Each wall is flat, endless, passes through zero and stands at right angles to its row. A trip goes straight from one point to another. List the walls that it crosses, first one first.

Walls:
(1): [49 -4 -6]
(2): [-10  25 -17]
(3): [-1 -8 -5]
(4): [21 -2 -9]
(5): [-16  60  18]
(6): [ 2  3 -8]
(7): [-34  -6  16]
Trips:
[16 23  7] to [  3  30 -23] -> none
[-24  -6 -10] to [-13 -24   8] -> 6, 2
[24 12 -2] to [ -2 -32  28] -> 2, 5, 6, 3, 7, 4, 1
[38 11 22] to [14 -3 10] -> 5

Walls:
(1): [ -8 -23  13  -9 -17  26   0   6  14 -17   7]
(2): [ 13  12  -1   4   7  10  -6 -21  -8  34  20]
(3): [ 18   5 -16  21 -13   5  11 -12 -41  -3  31]
(4): [  3  -7  31 -10  14  22   1  34  11   1  -7]
(5): [-11  -8 -18   6  13 -22 -15  -6 -27  20 -47]
(6): [-29   5  -3  19   4  -4  -5  -5  15  18  18]
(7): [ 10 -37 -13 -17  28  23 -32  29  41  -9 -28]
(8): [ 23 -14 -10  11 -12   5 -20   2 -17  -9 -15]
Trips:
[ 20  -9 -14 -14  -4 -18   9  20  24 -33  15] to [  1  15  16   3  -7  39 -25  -7  24 -28 -32] -> none
[ 22 -15   6  22   1  27   4  11  16  13  -5] to [-23 -31  -3   0 -28  27 -31  10  16  23  29] -> 6
[  3  -5  13  29 -45   5   6   4  -7 -31  14] to [-15 -24  -8 -14 -13  15  -3  -1  -7   4 -14] -> 7, 5, 4, 3
[ 47   0  -3 -29 -42 -47 -26 -21  -1  10  11] to [-32  28 -28 -25 -23 -11  -6  -5  32  -3 -53] -> 3, 2, 7, 8, 6

Walls:
(1): [ 16 -20  15   0   2  -5   6   2   2 -17  -9  25 -15 -11  14  14   0   5
   9   4 -10  -7  -6  -1]
(2): [-21  13 -12  29 -16   7  36  29   4  -5 -19  33  13  -9  11   7 -11   4
  10   3   6  21  12   7]
(3): [ -4  -5 -13  -4  -1   7 -17  -4  -6 -12 -14  -6  -7 -25 -13   6   4 -31
   0  29 -22   4 -15  24]
(4): [ 19   2 -28  15  -7  -9  11 -10   1 -26   5  17  -5   9  26   0   1 -20
  -4 -15 -12  30  10  32]
(5): [ 14 -21   9  20 -16   2   0  -2  20   4 -19   2   7 -14   9 -10  22  -5
  26   7 -20  -3  24   5]
(6): [ 17 -20 -14  -9  -3 -12   4  14   8  34 -21 -20  -2   4 -16 -11 -18  -4
  -6  -2  10 -11 -25 -23]
(7): [-24   5   9   4  12  24  43 -15  16   4 -14  -7 -17   6  13   4 -17   6
 -17   9   1 -11   1   8]
(8): [-17  30 -18  40  18   5 -30  17  -1  -3  56  -2  13  27 -16  -2  -7  11
  17 -22  -2 -11 -15  12]
Trips:
[-25 -27   1 -33 -29  -4  14 -11 -15 -10  17  16  17   0  30   6  46   6
 -14   5  19  47 -13   4] to [ 10 -17   7  29  -4 -14  11 -16 -13   6   3 -16 -19  12  18  25  -2  -5
  13   0  -3 -15 -15  38] -> 3, 5, 7, 2, 8
[-16   8  33  18 -26 -20  26  -4  18 -27  25  11  -5  -2  -2 -23 -27  23
   4  -1  40  29   2  -6] to [ -8  22  12   5   0  11 -21   1  -1  -7  -4  -3   8  10   7   2 -25 -24
   3  15  27  -5  13   9] -> 1, 4, 3
[ 31  30   6   3 -32   8  32  -4  28 -36   6   8  16   5 -26  21   4   0
 -11  24 -22 -12  -2  21] to [-20  -6 -29  -5   4 -14 -13  23  26   5   9  12   9  13  -5 -19 -22  12
  15 -13  14  -1  -2  37] -> 8, 1, 5, 7, 3, 6
[-13  -7  -9   9  17 -10  -5  32  -1   3  -6  -1   4  -6  -3 -14 -12   4
  16   9   1  -6  21   0] to [ -9 -28 -10 -51   3 -39   1   9   0  -6  19 -19  -3   6   4  -2   5  37
   5  22 -11  15 -29 -21] -> 5, 1, 2, 8
[-13  -6  34  16  29   9 -21  21  -2  20 -11  32  -1   7  -7   5  -1  -1
  13  -1 -23  -2   0  -7] to [-11  10   0  -4  -3 -16   0  15   4  11  23  29  -1  11   0 -13 -17 -18
  10  17 -25  19 -25  -9] -> 3, 5, 6, 4
[-15  12 -21 -21   6  -8  16 -29   6   6 -13 -19   5  -6  28  -9  15  11
   3  -3   8  23  -9  17] to [-15  -1  -8  30 -22 -15 -26  -1  17 -12  16  10  -6 -21 -26  -2  18  -6
  10 -33  -3   6  27  -5] -> 5, 7, 8, 3
